Every row gives one point. Any point is a mix of the corners, with weights that add up to 1. It lies inside the corners' shape when no weight is negative. Is each point inside? If not, which corners have a negative weight?
In the rows, zero is written as 128.

Corners:
(1): [117 181 137]
(2): [ 69 145  78]
(3): [197 157  86]
(4): [142  87 190]
Points:
[180 145 106] => inside
[141  96 179] => inside
[139  83 176] => outside (1)
[ 83 126 128] => outside (3)
[132 170  75] => outside (4)
[167 172  72] => outside (4)
[137 114 119] => outside (1)

Corners:
(1): [146 136   7 185 164 144 119 156 125 132 167]
(2): [137 117 111 133 185 101 119 141 116 190 135]
(3): [173 173 160 101  94 115 110 174  91 121 130]
(4): [110 125  68 119 142 132  76 144 132 105 187]
(5): [199 175 129  74 100 208 212 107 172 100 140]
(6): [152 122  81 137 116 204 129 125 126 132 150]
(7): [144 146 112 114 103 155  53 138 145 138  78]
(8): [113 165 186 126 151 114  99 165 104  78 108]
(9): [125 185 148 146  87 151  64 153 142 129 156]
(10): [154 134 102 111 127 178 187  65 127 150 119]
(11): [107  89 160 100 125 112 162 125 113 145  94]
(12): [155  96 130 130 145 109  96  75 137 146 162]
Points:
[143 130 133 115 126 144 126 116 129 135 133] => outside (1)
[148 145 123 117 114 141 101 144 123 130 117] => inside
[145 149 111 126 124 146  98 137 130 125 147] => outside (11)
[151 132 115 111 121 150 132 118 137 134 136] => outside (8)
[158 143 118 114 129 153 140 119 140 131 143] => inside
[150 142 124 119 127 161 145 120 141 128 123] => outside (3, 4)

Corners:
(1): [128 141 115 120 168 192  90 119 111 154 183 168  94 133  86 190 140 131
 107  93]
(2): [168 231 102 133 174  82 153 101 161 121 192 161 173 133 138 213 119 105
 226 135]
(3): [ 83 203  64 117  78  96 127 106 116 173  79 197  74 162  76 149 115 154
 154 138]
(4): [125 196 112 104 203 136 187 190 127 102 113 102 106 107 154 113  85  75
 131  97]
(5): [159 206 156 140 105 158  85  69 191 152  88  82 160  92  64 141 114 178
 167 169]
(6): [ 75  87  84 150  88 153 173 143 164 149  67 190  66  86 129 201  82 171
  98 200]
(7): [150 125  39  64 143  89 166 163 174 164 184  99 100 110 188  49 114 134
 238 145]
(8): [ 72  88  97 115 106  79 173 148 100 100 152 182  56 102 115  55 106 156
  83  76]
(9): [130 113  87 103 168 118  57 178 116 111 142 161 105 107 142  93 137 140
 229 105]
(10): [ 94 127 112 105  86 130 112 154 137 147 145 163  75 120 173  98 174  85
 104 100]
(11): [161 192 143 206 166 188  31 201 143 201 169 174 190 124 113 179 179  50
 135 119]
(12): [162 144 146 134 145 143 189 152 153  89 207  97  93 111 105 180 101 114
 188 145]
(13): [117 139 147 172 118 140  77  79  99 174 130 112 193 152  91 165 153 160
 154 164]
(14): [155 139  44 136 200  48 135  94 140 132 159  93  61 127 159 117  46  71
 217 130]
(15): [103 112 160 238  77 138 107 129  97  76 123  49 145 119 164 183  62 193
  49 174]
(16): [141 207 136 210 151 154 155 125 217  86 176  80 187 159  75  98 139 144
 177 123]
(17): [106 115 116 218 167 139  83 147 139 158  76  65 132  63 138 154  86 165
 169  86]
(18): [  8 135  72 151  62 205 162 208 126 125 142 174 141  74  64 171 122 121
  34 188]
(19): [129 162  93  55 125  87  75  86 143 163 187 199 181 179 112 116  80  74
 197  75]
(20): [115 116  67 211 105 164 176 149 139 105 100 171 152  77 106  96 116  84
 121 106]
(21): [128 114  46 135 157  71 186 142 105  96 132  81  88 149  81 148 105  75
  88  97]
Points:
[107 122 115 156 117 149 133 155 134 129 117 128 112  93 131 154 117 144
 111 144] => outside (3, 14, 16, 19)
[108 137  86 134 108 121 131 128 112 123 143 179  96 125  89 169 100 124
 109 135] => outside (4, 7, 10, 13, 16, 17)
[133 142  87 118 151 135 107 151 155 152 160 123 138 112 124  81 133 103
 175 106] => outside (2, 3, 6, 12, 15)
[117 136 104 157 122 134 140 144 154 126 139 134 101  94 130 140 108 146
 149 143] => outside (4, 13, 19, 21)
[122 158  89 143 157 111 124 137 127 125 148 136 105 129 122 138  97  95
 151 102] => outside (5, 6, 7, 13)
[114 134  90 129 128 122 139 150 139 139 150 138 113 112 127 115 116 128
 147 129] => inside
[116 134  95 140 135 117 133 144 138 130 128 114 108 118 121 131 103 127
 146 134] => outside (1, 2, 20)
